Rows are points. The points of each table are mixes of a few directions, plus a little noise. How many directions does each table use, and how many do they share? Where both have some left over, give the other angles between the two spaces (their principal angles), to ten degrees, smallest first.
In the rows, 100 means zero.

First (7 x 3)
[[88,92,94],
[13,64,61],
[184,99,127],
[129,129,117],
[159,176,140],
[70,61,79],
[57,80,81]]
Second (4 x 3)
[[109,143,115],
[55,13,60],
[159,90,117],
[77,155,108]]
Directions: first 2, second 2, shared 2

First (6 x 6)
[[110,96,123,187,121,81],
[97,101,94,75,94,106],
[102,99,105,119,105,96],
[100,100,100,100,100,100],
[102,99,104,113,103,97],
[90,105,76,5,77,121]]
Second (8 x 6)
[[100,78,110,115,79,149],
[77,83,98,90,129,110],
[76,112,81,100,110,88],
[57,62,134,85,118,125],
[96,102,90,101,105,101],
[114,128,92,97,97,59],
[162,86,94,105,104,126],
[118,150,101,108,58,42]]
Directions: first 1, second 4, shared 0; angles 80

First (8 x 8)
[[38,113,88,103,105,80,108,81],
[126,66,131,90,106,149,73,119],
[128,159,176,88,153,104,52,113],
[87,140,98,119,97,75,123,101],
[90,82,74,67,69,90,78,84],
[82,92,71,115,60,95,130,103],
[195,56,81,120,95,122,131,121],
[54,92,80,99,116,86,106,76]]
Second (8 x 8)
[[117,73,118,53,106,90,181,181],
[86,110,96,100,102,96,73,76],
[69,123,90,109,104,94,35,41],
[93,108,96,107,100,101,80,81],
[144,78,105,116,89,118,161,152],
[129,79,108,93,97,106,160,155],
[86,115,91,117,99,101,55,57],
[79,116,93,106,103,96,55,59]]
Directions: first 5, second 2, shared 1; angles 90

First (8 x 11)
[[142,103,105,107,102,82,100,94,136,111,100],
[150,73,137,149,72,123,107,118,114,117,72],
[73,83,108,102,90,138,97,79,92,108,118],
[5,109,51,81,132,116,111,140,34,79,95],
[142,104,79,108,127,83,109,98,164,131,110],
[116,127,76,99,122,47,110,159,81,75,57],
[63,118,117,40,78,87,69,29,75,69,144],
[109,82,127,115,77,125,96,84,103,107,102]]
Second (10 x 11)
[[180,117,99,27,71,89,69,108,108,111,135],
[61,122,128,102,135,106,98,165,131,103,100],
[138,111,38,89,90,49,116,91,101,80,84],
[85,100,94,130,71,70,118,82,109,72,61],
[83,101,134,57,58,133,76,128,62,97,102],
[55,97,104,124,85,98,110,63,100,49,114],
[54,102,92,100,97,110,107,127,71,84,84],
[174,63,84,106,129,125,94,53,80,179,108],
[38,93,97,154,159,115,122,113,107,105,94],
[132,91,129,112,105,105,92,67,130,123,116]]
Directions: first 4, second 6, shared 2; angles 40, 40

First (9 x 12)
[[83,191,133,107,130,110,138,50,127,131,154,130],
[90,117,133,102,105,92,152,113,110,102,74,90],
[75,94,68,127,100,76,127,99,103,135,91,72],
[88,91,114,98,98,108,88,105,85,78,89,102],
[109,65,102,138,70,129,86,148,91,85,66,97],
[72,68,107,61,114,66,101,94,73,70,67,76],
[141,108,66,48,112,88,53,60,110,106,154,120],
[126,121,87,109,99,99,119,99,128,131,117,104],
[115,50,91,111,73,132,35,130,74,62,85,109]]
Second (10 x 12)
[[92,160,69,93,96,55,111,96,147,87,75,105],
[45,64,96,92,48,119,58,106,5,96,124,129],
[63,129,72,89,67,72,85,100,86,86,93,120],
[118,109,103,103,118,96,113,98,129,102,93,90],
[100,47,125,105,97,139,86,104,50,111,123,100],
[74,116,82,93,77,84,89,100,86,91,97,114],
[167,54,147,119,159,144,128,99,132,123,110,63],
[91,136,79,94,94,72,104,98,124,91,85,105],
[128,47,136,111,122,144,102,102,81,117,119,85],
[121,137,90,101,121,76,123,96,160,96,81,89]]
Directions: first 5, second 2, shared 0; angles 40, 70

First (10 x 18)
[[92,115,83,105,87,98,81,77,94,122,117,110,81,158,97,86,95,67],
[87,116,90,98,98,90,52,77,96,118,136,112,92,176,94,89,115,87],
[112,89,99,108,91,113,155,115,101,93,62,90,94,38,105,103,74,90],
[103,95,108,97,106,100,103,108,102,91,96,97,109,81,101,106,105,115],
[114,86,101,108,92,114,160,118,102,89,57,88,96,28,105,105,73,93],
[97,105,96,100,98,98,90,93,98,106,108,103,96,119,98,97,102,94],
[93,107,98,97,102,94,74,91,98,106,119,106,100,134,97,97,110,100],
[98,96,114,91,116,93,78,107,103,88,112,100,119,96,99,109,121,132],
[100,98,107,96,108,97,91,104,102,94,105,100,109,96,100,105,110,116],
[105,94,104,101,101,104,117,109,101,93,87,96,104,73,102,104,95,106]]
Second (11 x 18)
[[98,106,90,105,90,102,101,90,97,111,101,103,87,120,99,92,91,79],
[104,99,93,106,91,107,125,101,99,103,84,97,90,84,102,97,83,83],
[100,95,114,91,115,94,84,110,104,87,108,99,119,89,100,110,119,132],
[112,74,138,85,132,98,114,141,111,57,82,86,145,5,105,130,124,176],
[95,108,90,103,92,99,90,87,97,113,109,105,88,133,98,92,97,81],
[96,105,97,99,100,97,85,93,98,105,112,104,98,123,99,97,105,97],
[106,85,125,89,122,97,102,124,107,73,94,92,130,48,103,119,119,150],
[100,105,88,107,88,105,113,92,97,111,93,101,84,109,100,92,85,74],
[93,113,84,105,87,99,86,80,95,119,113,108,82,150,97,87,94,69],
[97,106,90,104,91,101,100,90,97,110,102,103,88,121,99,93,92,80],
[98,105,90,105,91,102,101,91,97,110,101,103,88,119,99,93,91,80]]
Directions: first 2, second 2, shared 2

First (10 x 24)
[[112,89,94,91,103,75,88,103,115,126,100,88,111,101,111,113,102,78,91,98,109,102,106,86],
[103,91,81,83,90,93,90,95,110,111,92,102,113,111,114,105,119,81,79,103,109,95,108,102],
[82,56,113,42,81,74,94,116,117,125,80,97,112,115,80,107,105,93,102,104,96,80,96,87],
[97,92,85,81,89,94,93,96,105,105,91,105,110,107,103,102,118,88,87,104,104,97,106,105],
[104,81,84,72,96,58,91,99,109,116,91,105,111,86,83,110,127,80,113,105,101,121,114,89],
[100,112,83,107,98,106,103,89,89,82,99,117,96,91,94,94,121,102,105,105,99,117,108,112],
[94,77,94,65,89,71,97,102,106,111,88,108,108,96,79,104,121,91,111,105,98,108,106,94],
[80,89,106,79,86,113,106,102,94,87,89,112,98,109,85,91,105,113,103,104,91,88,95,109],
[116,153,127,186,136,138,120,98,74,69,135,90,70,76,107,90,51,135,126,88,91,117,86,103],
[112,161,136,195,131,180,118,100,80,68,136,78,72,108,144,86,28,139,85,84,101,76,75,113]]
Second (10 x 24)
[[54,75,61,66,49,63,90,81,126,137,126,100,74,133,158,122,115,98,70,80,122,98,145,117],
[128,105,149,140,150,45,76,112,112,140,106,71,109,83,76,101,59,82,147,83,99,126,86,48],
[88,121,108,121,105,128,90,83,81,66,77,131,105,116,74,63,118,107,106,107,93,100,90,116],
[108,94,81,77,87,134,127,111,94,80,99,101,102,87,106,112,107,107,80,116,96,86,94,114],
[113,108,105,105,111,127,109,106,87,78,88,106,108,89,83,93,102,104,102,112,91,96,84,104],
[112,98,115,109,114,73,93,107,109,122,107,85,101,93,97,108,83,93,113,93,101,110,98,80],
[130,99,130,119,133,74,97,118,106,122,105,75,108,77,84,111,70,89,126,95,96,112,86,66],
[101,86,64,59,72,139,135,111,97,81,104,101,97,89,123,124,114,110,65,118,99,80,103,125],
[90,116,105,115,102,119,91,86,86,75,84,121,103,114,83,72,116,105,103,104,96,99,95,112],
[75,98,82,89,76,99,95,87,104,100,104,111,91,120,117,97,115,102,87,96,108,97,117,116]]
Directions: first 4, second 3, shared 1; angles 50, 80

First (9 x 32)
[[123,36,85,93,109,105,116,155,110,130,188,89,61,142,93,114,168,50,183,63,140,150,100,124,111,98,110,100,129,69,97,54],
[118,109,86,129,80,66,110,96,84,81,91,128,75,134,138,119,100,104,92,130,81,78,114,55,124,70,110,88,132,94,98,94],
[78,145,117,94,102,110,82,58,99,84,35,96,140,55,91,83,49,136,41,117,79,71,94,101,82,113,88,103,63,125,102,138],
[96,29,108,54,135,157,102,153,131,155,189,51,101,88,40,84,159,52,183,23,162,177,82,183,75,141,92,119,78,80,102,68],
[120,87,84,120,88,73,113,115,92,94,121,118,69,138,127,119,121,88,120,112,98,100,111,72,123,75,111,90,134,86,97,82],
[91,128,104,107,93,93,94,75,94,84,60,108,113,86,107,97,72,121,62,121,81,76,102,85,98,96,98,98,92,112,101,118],
[74,157,118,99,98,105,82,49,95,77,20,100,143,54,96,82,37,144,26,125,70,60,96,92,82,110,87,103,65,131,104,143],
[97,130,103,111,92,87,96,76,90,81,59,114,110,92,113,100,71,123,62,126,77,72,103,76,104,92,99,95,97,113,100,116],
[105,76,95,92,104,106,105,121,105,114,134,92,88,111,94,102,124,81,131,83,116,121,99,113,101,102,102,102,107,91,99,85]]
Second (8 x 32)
[[73,76,111,94,122,118,103,92,52,90,120,103,143,102,84,72,112,99,102,80,108,142,115,114,86,74,131,91,70,75,59,113],
[102,112,66,119,70,86,88,101,171,97,80,72,22,75,109,60,76,118,134,110,53,68,113,74,117,93,44,93,111,117,117,68],
[125,114,75,125,82,130,85,121,195,96,104,48,59,73,78,61,61,112,126,79,56,81,105,131,87,144,64,127,94,142,102,66],
[76,83,149,115,154,105,129,100,31,111,89,141,143,137,96,118,132,111,95,98,148,108,65,126,71,91,141,81,96,86,113,115],
[121,99,68,94,81,79,73,100,140,96,112,50,75,63,88,86,70,133,109,97,66,80,110,96,113,93,81,153,116,116,100,103],
[71,94,129,86,115,107,124,90,26,101,97,157,142,137,117,123,137,64,79,108,141,135,102,86,99,84,132,48,83,66,85,114],
[80,81,133,89,137,82,118,88,16,108,99,137,147,125,105,131,133,107,82,109,144,112,80,100,93,70,144,93,105,73,103,132],
[149,144,68,77,39,92,82,107,172,100,98,94,66,91,124,150,79,57,73,122,85,76,108,72,133,150,61,114,127,128,120,87]]
Directions: first 2, second 5, shared 0; angles 40, 80
